Rows are points. The window is the flat piece filled in between its corners: a triangle in 3 columns, a solid with four corners in 4, and so on. A path goes straight from each point to the next, and from the last back to the first. List the points from which the path goes on through the window.
In the rows, zero is written as 128.

Window, 4 rows:
[[164 178 151 145]
 [123  96 139 105]
 [102  86 109 120]
 [126 161 162 139]]
Path:
(1): [107  78 137 123]
(2): [163 144 164 169]
(3): [154 199 135 114]
(4): [122 109 117  79]
(5): [126  91 168 145]
(6): [153 156 162 147]
(7): [149 176 151 111]
(8): [150 189 143 116]
(9): [169 160 174 162]
(10): [142 106 146 137]
(11): [116 137 138  89]
(12): [105 116 110 107]
(13): [123  81 138 155]
(14): [152 138 148 144]
(15): [131 164 127 125]
(16): [ 88 110 106  91]
Through the window after points: 2, 4, 10, 12, 14

Window:
[[155 186 163 173 133  76 136 151]
 [129 113 101 147  93  95 140 160]
 [ 96 142 168  37 110 162  89 149]
 [ 91 120 132 138 118 146  86 152]
 [182  92 111 135  93 119 113 148]
 [179 144  86 116  97 187 140 127]
 [133 151 160 179 109 133 163 141]
 [135 113 145 131 197 138 111 183]]
Path:
(1): [157 138 127 122 167 140 116  87]
(2): [121 126 129 121 137 123 118 115]
(3): [131 136 124 158  79 157 121 189]
(4): [165 144 146 152 109 158 130 204]
(5): [112 128 146 133 146 124 130 132]
(6): [154 134 130 139 116 153 151 111]
(7): [148 149 116 143 101 151 132 166]
(8): [150 153 141 129 112 160 124 175]
Through the window after points: 2, 4, 6

Window, 11 rows:
[[156 130 106 112 172 133 147  83 164 138 154]
 [109 101  99  95  77 107 156 115 121  44 126]
 [117 100 133 136 205 115 140 128 137 169 153]
 [123  85 101  74  56 152 151 105  96 107 119]
 [107 168 105 119  70 150 171 123 104  97 132]
 [127 213 175  85 130 151  77 171 164 135 162]
 [156 149 150 132 173  93  94 100 115 169 174]
 [129 204 140 130 137 159  51 146 144 132 109]
 [169  97 113 122  69 147 163 143 103  78 131]
 [164 143  95  98 194  93 121 141 115 172 146]
 [133 142 101 125  47 120 124 146 151 134 126]]
Path:
(1): [138 135  94 114 157 125 123 133 121 140 180]
(2): [128 139  99 114 115 132 116 134 134 130 149]
(3): [180 168 147 111 142 103 147 118 148 154 104]
(4): [133 126 122 121 115 118 143 116 120 132 109]
(5): [129 131  95 125 126 128 129 124 123 126 149]
(6): [135 149  87 123 118 139 104 123 121 130 178]
(7): [143 131 138 101 116 132 136 129 131 137 123]
(8): [154 136 150 103 156  97 136 111 128 160  84]
Through the window after points: 2, 8

Window, 14 rows:
[[123  86 126 122 130 134 207  95 133 128 119 112 129  65]
 [103 138 182  96 128  81 147 138 125 147 114 104 115 115]
 [ 84 131 134 161 148 191 130 151 106 125 158 146  77 193]
 [112 121 101 105 180 174 141 109  94 140 188  89 113 156]
 [165 116 108 121 135 148 123 145 135 160 165  80 122 123]
 [164 103 151 147 153  60 123 142  74 164  91  80 175 154]
 [103 148 135 108  98 131  97  74 102 112  97 138 111 108]
 [ 90  98 192 125 180  61 122 111 158 189  78  99 158 115]
 [136  97 121 103 211  98 136 156 162  95  97 146 120 175]
 [102  99 190 126 169 127 146  70 145 133 160 167  99 161]
 [ 91 173  74 122  82 108 118 131 102 132 150 149 118  90]
 [ 98 150 157  88  78 171 134 131 135 128 181 119 195  81]
 [151 188 142 119 142  79 143  94 163  94  87 106 188  80]
 [109 134 151 132 209  76  40 138 162  51 159  82 137 163]]
Path:
(1): [129 162 145 130 163 122 105 135 104 138 139 110 144  92]
(2): [124 140 148 112 171 134  99 157 107 115 145 135 139 106]
(3): [107 124 120 122 140 103 134 109 133 133 135 106 129 145]
(4): [110 126 114 123 103 118 139 121 135 150 127 112 129 142]
(5): [120 141 134 121 140 134 139 127 104 136 136 135 128 103]
(6): [128 140 163 127 186 102 123 135 120 131 132 129 123  98]
(7): [121 112 111 116 121 110 144  85 150 124 111  88 126 169]
(8): [100 115 126 130 147 113 143 112 149 129 126  95 126 152]
(9): [134 122 150 125 171 115 127 129 108 140 123 131 116 118]
(10): [129 132 160 125 155 122 106 119 116 123 119 140 134  95]
(11): [104 132 141 111 127  93 123 111 122 125 120  95 124 150]
(12): [ 94  98 119 118  60  91 156  83 141 141 128  98 136 147]
Through the window after points: 2, 10

Window, 14 rows:
[[ 85  99 100 110 136 134 132 191  61 135 101 115 128 130]
 [139 168 153  93 133 175 146  94  64 171  93 127 115 168]
 [132 109 155 113 125  78 163  20 143 121 122 116 137  84]
 [144 100  98 131 105 112 155 117 171 130 145 114 118 123]
 [107 138  96 148 140  60 145 124 158 148 173 155 131  94]
 [ 77  93  94 152 116 140  88 139  90 163  97 133 114 168]
 [153 117 152 166 151 101 138 105 163 132 134 134 167  87]
 [131 103 155 119 121  72 145 121 170 138 110 176 125 116]
 [133  97 114 172 128  99 145 149 107 106 168 186 109 122]
 [ 60 159 131  72 132 228  89  88 117 115 113 110 109 144]
 [166 178 202 104  65 129  96 114  53 154 121 121 115 147]
 [154 158 129 148 138  83 141  81 162 102 100 133 103  82]
 [ 92 158 133 175  98 116 186 147 109 114 116 145 151 123]
 [ 94 125  70  97 120 156  93 143  82 116 103 146 161 178]]
Path:
(1): [114 121 149 129 128 114 131 112 121 114 127 121 132 152]
(2): [124 125 125 130 118 134 133 106 119 144 102 138 129 107]
(3): [123 146 116 115 102 162 112  99 108 149 119 146 133  93]
(4): [103 124 140 120 142 116 138 115 147 113 135 110 116 154]
(5): [109 134 147 145 152  89 140 118 148 131 144 131 120 141]
(6): [138 122  95 140 105 116 135 123 117 138 136 159 151  72]
(7): [146 138  96 114 120 152 102  89 107 172  96 189 133  78]
(8): [109 121 156 138 125  86 141 137 134  96 152  93 115 168]
Through the window after points: 3, 5

Window:
[[177 125 104 196 135 106 110 159 126 106 114 168 142  96]
 [154 149  76 139 168 156 119 134 102 101 115 153 147  96]
 [150 138 131 101  90 147 106 120 128 116 141  57 160 151]
 [ 96 171 101 183 119 110 130  85  89 142  74 207 157 136]
 [120 168 151 198 134 155 136  82 100 111  90 153 165  81]
 [159 116 111  92 133  98 138  88 129 126 173  86 145 102]
 [ 84 162 157 108 115 115 109 126  88 182 134  64 121 131]
 [122 161 125 191 161 142  88  91 121 169 122 207 150 134]
 [122 104 150  86  82 156 126 114 102 170 136  95 106 125]
 [ 82 116 144 122 112 149 161 134 110 160 160  77 150 153]
 [131 169 141  98 106 139 162 114 140 137 157  77  96 141]
 [107 174 185 124  96 140 137 128  55 163 149 143 157 147]
 [131 128 130 145 162 119 103 122 139  57 107 174 145 102]
 [132 127  88 130 103 133 101 117 125  84 187 101 116  96]]
Path:
(1): [130 134 136 150 132 138 114 113  85 130 127 118 141 126]
(2): [106 149 134 134 103 134 129 124 116 145 132 150 159 102]
(3): [108 149 135 114  95 138 152 126 131 182 130 172 169  85]
(4): [144 130 122 145 134 130 111 103  93 115 146  81 118 145]
(5): [144 129 117 140 130 131 129 100 102 121 144 101 124 132]
(6): [117 166 117  93 122 129 123 138 144 129 144 133 157  75]
(7): [106 167 103 130  93 121 104 102 176 124 132 127 178  72]
(8): [154 119 117 151 157 140 122 124  90 116 122 132 112 146]
(9): [128 108 149 168 137 137  95  81 104 124 118 124 109 167]
(10): [105 199 117 111 113 125 166 156 107 150 122 145 193  69]
(11): [113 151 114 116 105 137  87 137 141 175 136 143 184  71]
(12): [146 133 142 144 135 110 169  78  73  99 137 112 105 168]
Through the window after points: 5, 11

Window, 14 rows:
[[159 103 104 148 110 161 158 112 126 192 165 134  95 163]
 [137 125 111 194 103 152  78 143 130  91  93 123 156  96]
 [126 141  92 141 126 134 141 131 179  96 116  93 109 124]
 [127 152  74 104 139 127 156 167 112  88 125 137 145 105]
 [170 147 106 129 133  75 147 137 134 161 188 114 118 139]
 [ 59 144 155 219  74 163 120 142 137 101  96 123 144  77]
 [135 120  95 127 165  98 147  90 142 131 153 160 128 142]
 [146 131 140 111 172 145 145 151 152  96 144 114 165 115]
 [ 90  53 112 157  70 136 103 146 168 193 158 132 112 151]
 [157 176 131  74 150 113 113 119 110 116 144 138 107 168]
 [165 107 109  65 125  93 164  93 123 155 135 103 145 144]
 [164 138 115  84 188  92 150 141 127 171 100 125 117 144]
 [ 96 179  97 148 137 159 104 132 140 124 107 104 186 115]
 [ 60 115 118 204 127 160  99 149 103  84 101  72 153 113]]
Path:
(1): [104 124 106 160 130 137 112 144 117 122 127  98 129 103]
(2): [107 118  95 123 157 141  84  96 107 155 180 143  93 107]
(3): [132 116 120 149  96 116 173 168 179 121  94 109 177 158]
(4): [128 131 104 134 143 105 149 147 135 119 116 112 150 153]
(5): [133 130 135  92 133 152  93 107 147 137 141 122 106  69]
(6): [129 122 100  70 169 108  92 127 131 133 143  98 111  68]
(7): [139 160  99 175 104 133 184 151 137 112 123 138 156 179]
(8): [151 141 123 156 131  81 140 137 146  82 121 125 166 192]
(9): [122 110 113 123 126 153 119 132 125 159 141 120 106  94]
(10): [134 145 158 100 132 126 109 125 118 145 154 112  95  80]
(11): [135 160  79 124 148 130 139 139 134  93 114 137 168 185]
(12): [128 119 112 175 101 146 146 144 138 118 104 109 154 155]
(13): [ 87 142 134 133 146 131  85 116 110 122 144 119 113  57]
(14): [149 122 122  85 135  86 124  96 111 164 150 104 123  96]
(15): [150 113  92 112 119 141 184 134 151 112 105 120 166 195]
(16): [124 138 135 177 121 127 138 128 138  83 120 116 182 186]
Through the window after points: 2, 6, 10, 12, 14, 16

Window:
[[169 166  90  86 113 213 146 121  95 131  99  90 134 131]
 [121  61 150 153  84 103 140 131 133 163 118 138 139  95]
 [161 160  93  90 163 184 201  74 100 111 130  97 169 127]
 [167 142 138 190  89  89  99  64 128  90 153 138 135 151]
 [157 154  59  69 135 183 142  70 143 132 109 140 128 130]
 [179 140 164 169 107 146 159 102 171 114 173 138 106 166]
 [ 81 111 153 130 106  86 107 137 131 145 157 116 104 127]
 [103 109 145 153 135  94 134 125 132 155  68 103  87 136]
 [135 206  63 135 164 204 153 106 138 132 104 102 150  98]
 [105 123 127  78 140 172 173 184  73 133  74 190  81  97]
 [ 88  86 173 155 150 140 101 137  97 183 107 156 100 137]
 [169 147 148 124 116  89 105 111 161 132 125 135 179 151]
 [148 118 113 171 118  69 116 135 119 177 146 139 112 157]
 [164 197 158 163  69 115 151  55 140 150 158 150 133 167]]
Path:
(1): [ 88 116  97 164  98 125 161 128 128 122 106 134 151 190]
(2): [142 149 124 122 128 130 122 112 114 152 116 129 120 112]
(3): [162 161 151 117 154 123 133  99 106 148 150 135 104  99]
(4): [101 100 112 153  92 132 149 121 145 128 107 110 145 171]
(5): [106 133 117 166  99 130 151 136 125 144 122 130 148 175]
(6): [179 150 123 122 153 131 114  93 131 142 125 126 102  93]
(7): [142 145 132 127 134 131 118 110 116 146 117 131 112 110]
(8): [ 90 112 106 148 117 134 157 138 141 133  91 136 178 178]
(9): [102 147 123 151 107 131 142 106 129 137 105 162 146 186]
(10): [164 134 137 118 138 144 127 121 124 143 152 112 119  92]
(11): [163 128 142 110 144 113 122 116 122 158 122 151  91  97]
(12): [121 125 131 131 107 145 147 118 118 137 114 144 125 152]
(13): [ 64  86 124 151  76 151 164 126 132 134 139  93 155 185]
(14): [135 144 146 118 137  96 110 121 124 143 141 137  99 102]
(15): [171 132 165 112 161 130 130 108 107 117 146 118  91 102]
(16): [114 138 121 165  84 125 143 122 136 162 104 137 160 166]
Through the window after points: 3, 5, 13

Window (14 x 14):
[[152 124 136 113 117 108 169 117 192 124 105 136 181 161]
 [112 142 129 153 127 152 113  89 120 154 112 147  70 136]
 [193 148 122 127 113 101  78  74  91 108 109 117 119 127]
 [162 112 134 126 103  85 119 109 213 113  42 117 174 120]
 [138 134 108 123 148 113  70 106 108 140  94 170 117 159]
 [153 106 145 108 147 129  73  80  96 102 112 145 132  91]
 [ 53 121  90 186  87 112 124 176 114 152 147 108 180 136]
 [141 163 118  92 160 142  82 106 133 149 113 114  96 124]
 [172 135 163 140 152  93  82 121  86 149 112 139 115 102]
 [152 115 146 147 132 136 138 125 186 109  54  92 188 177]
 [ 70 105 128 125 115 116 105 111 111 184 133 102 101 177]
 [ 78  87 101 161  86 122 119 197 129 136 154 109 109 168]
 [161 142 123  83 152 122 111  87  67 134  64 140  85 109]
 [201 104 100 131 172 106 100  73 116 134  92 128 127  99]]
Path:
(1): [103 175 116 137 145  88 107 116 138 111  89  96 106 131]
(2): [170  65 135 118 105 156  94  91  96 181 139 155 135 145]
(3): [180 109 121 121 138 138 104 109 115 161  92 120 143 139]
(4): [110 156 144 127 132  86 107  88 137  93  85 134 117 118]
(5): [ 99 104 137 144 144  83 126  77 135  67 125  99 129 157]
(6): [152 122 128 132 115 131 114 140 154 153  75 121 149 142]
(7): [146 125 136 138  93 150 107 120 134 153  84 108 152 165]
(8): [135 115 130 132 172 104 122 111 157  95  91 119 148 131]
(9): [140 143 112 143 136  95 118 105 151 108  96 125 135 149]
(10): [146  97 152 101 115 140  93  98 103 178  97 129 138 104]
(11): [185 112 143 127 108 144  84 131 146 176  92 120 125 128]
(12): [140 132 126 126 150 107 118  87 131 103  85 127 149 138]
(13): [122 124 136 160 193  68  85 108  88 105 119 141 119 150]
(14): [139 147 110  91  92 179 114 118 157 170 105 110  98 121]
(15): [159 132 133 133 116 139 118 117 124 170 112 135 139 127]
(16): [126 128 112 134 129 101 103 121 133 118 103 113 128 148]
Through the window after points: 1, 5, 7, 13

Window:
[[ 91 141 115 159 111 133  93 177 126  66 137 120 108 104]
 [131 139 119 121 108 156 137  42 116 141 146  76 155 150]
 [ 93 115 157 139  95 160 133  82 127 157  95  98 123 191]
 [ 82 135 149 143  94  91 161 117 139 150 113 163  92 157]
 [ 65 112 116 125 128 119 120 146 104  49  84 130 141  94]
 [119  99  80 154 165 154 100 149 132  76 158 143 142 136]
 [104 133 183 133 137 131 109 147 118  94 116 154 144 107]
 [124 158 126 110 139 192 169  94 117 134 130 106 127 171]
 [135 144  67  91 162 171  91 128  91 130 182  76 179 181]
 [110 130 139 159 146  89  98 146 112  67  73 128  94 105]
 [148  92  80 108 138 141 106 181 132  85 146  94 141 117]
 [113 151 146 141  64 113 136  94 146 101  66 146 126 171]
 [115 147  95 104 134 176 105  95 146 163 126 113 140 143]
 [ 96 119 116 102 158 131  98 144 155  61 153 114 119 139]]
Path:
(1): [104 134 162 117  94 171 115 114 103 116 128 144  74 128]
(2): [110 132  93 143 153 107 121 130 136 111 114  94 168 161]
(3): [103 122 124 150 141 146 120 120 142 118 128 108 150 152]
(4): [124 138  92  83 102 159 106 110  99 114 115 147  87 131]
(5): [120 121 121 112  96 119 119 131 102 112 111 142 123 129]
(6): [ 86 152 142 189 172 154 122 121 166  89 103  82 138 146]
(7): [ 91 125 122 153 139 113 119 140 124  92 106 116 138 127]
(8): [105 123 122 108 122 134 107 128 103  61  90 134 109 103]
(9): [ 67  92 130 106 122 160  80 128 135  85 114 199  73 154]
(10): [132 154 116 139 152 109 130 140 133  82 138  56 155 119]
(11): [ 93 169  99 155 118 135 126 130 168 104 106  87 194 136]
(12): [111 114 152 114 117 145 117 104  90 112 127 155  70 155]
(13): [123 152 110  76 106 134  74 104 121 124 107 138  80 153]
(14): [ 97 106 140 199 127 135 185 117 150  76 136 102 198 143]
(15): [ 84 137 100 131 132 111 120 138 164 135 100  95 154 127]
(16): [122 117 124 125 128 144 104 126 108  92 137 126 124 142]
Through the window after points: 1, 3, 7, 9, 13

Window (14 x 14):
[[138 170 134 116 128  80 127 148 135 163 107  85 134  71]
 [106 152 121 150  89  81  83 168 134 185 103 152  91 140]
 [148  84 125 157 140 146 133 113 134 155 158 108 115  86]
 [151 139 148 155 169 126 159 129 162 158 107 121 154 182]
 [134 104 138 151 164 132 138 114 107 125  73 168 117 136]
 [113  88  97 166  84 140 161 147 121 137 160 110 117 107]
 [121 126 106  97 120 132  72 125 120  89  86 141 101 145]
 [ 91 140 118 144 150  99 108 174 113 158 171 185 102 107]
 [ 83 138 103 135 112 175 143 108 112 181 161 113 101 136]
 [126  83 249 105 121 150 157 172 125 123 140  58 137 117]
 [132 233 162 174  96 134  88 155 143 101 200 147 148  59]
 [ 61 109 132 143 124  85 102 104 123 125 131 132  59 135]
 [133 152 137 117 100 149 132 181 156 131 108 114  87 111]
 [122  92 132  92  86 124 119 121 147 121 125 163 103 101]]
Path:
(1): [ 97 137 110 141 125 127  91 162 146 142 115 135 122  87]
(2): [121 152 119 139 120 102 117 127 119 141 140 150 100 124]
(3): [176 135 128 139 109 108 140 121 109 144 156 130  73 119]
(4): [ 83 117 129 127 132 156 115 159 151 141 109 133 158 115]
(5): [ 60  96 127 138 115 151 122 165 147 164 120 111 149  75]
(6): [160 148 141 132 127 122 132 128 122 124 118 140  78 146]
(7): [130 150 138 128 129 104 137 132  91 166 135 144  71 142]
(8): [ 86 100 131 148 112 138 107 135 159 123 134 130 123 122]
Through the window after points: 5
